Every row gives one point. To make a cloud, some directions were put in groups of two or more. Within a group, all points are equally far from the middle, so they leave a hole (a ring in 2 directions, a hollow ball in 3). The other directions are filled evenly. Then the cloud was stretched, turned, moved and blurred a little. How many holes are there, and how many directions does each take, smallest first?

Cloud (21 x 3):
[[ 0.70 -0.15  0.03]
 [ 0.66  0.14 -0.13]
 [-0.19 -0.22 -0.72]
 [ 0.52 -0.40  0.33]
 [-0.08 -0.77  0.46]
 [ 0.06  0.03  0.53]
 [ 0.25 -0.67 -0.54]
 [-0.75 -0.24 -0.21]
 [ 0.17 -0.63 -0.58]
 [ 0.00 -1.06 -0.04]
 [ 0.68 -0.31  0.04]
 [-0.66 -0.08  0.25]
 [ 0.03  0.55 -0.29]
 [ 0.67  0.06 -0.17]
 [-0.48  0.31  0.09]
 [ 0.51  0.08  0.27]
 [-0.46 -0.13 -0.59]
 [ 0.15  0.08 -0.68]
 [ 0.45  0.28  0.24]
 [ 0.24 -0.33 -0.67]
 [-0.76 -0.29  0.00]]
Holes: 1 (3)

Cloud (28 x 4):
[[ 0.62  0.23 -0.11  0.24]
 [-0.70 -0.02 -0.21 -0.60]
 [ 0.33  0.99  0.36 -0.43]
 [-0.02  0.49  0.35  0.10]
 [ 0.11  0.48  0.06 -0.52]
 [-0.02 -0.42 -0.20 -0.16]
 [-0.56 -0.01 -0.04 -0.25]
 [ 0.12 -0.69 -0.64  0.45]
 [ 0.44 -0.44 -0.22  0.53]
 [ 0.18  0.48  0.10 -0.40]
 [ 0.12 -0.33  0.00 -0.21]
 [-0.75 -0.06  0.01 -0.41]
 [ 0.46  0.43  0.60  0.24]
 [ 0.61 -0.23  0.23  0.24]
 [ 0.68  0.13 -0.10  0.48]
 [ 0.62 -0.11  0.28  0.33]
 [-0.10  0.39  0.20 -0.76]
 [ 0.53  0.18  0.19 -0.19]
 [ 0.42  0.57  0.98 -0.20]
 [-0.09  0.63  0.74 -0.32]
 [ 0.02  0.93  0.37 -0.68]
 [-0.33 -0.15  0.31 -0.36]
 [-0.02 -0.64 -0.71  0.20]
 [-0.37 -0.31 -0.10 -0.81]
 [-0.15 -0.32 -0.01  0.76]
 [-0.69  0.64  0.39 -0.59]
 [ 0.12 -0.50 -0.89  0.05]
 [ 0.45 -0.35 -0.04  0.43]]
Holes: 0
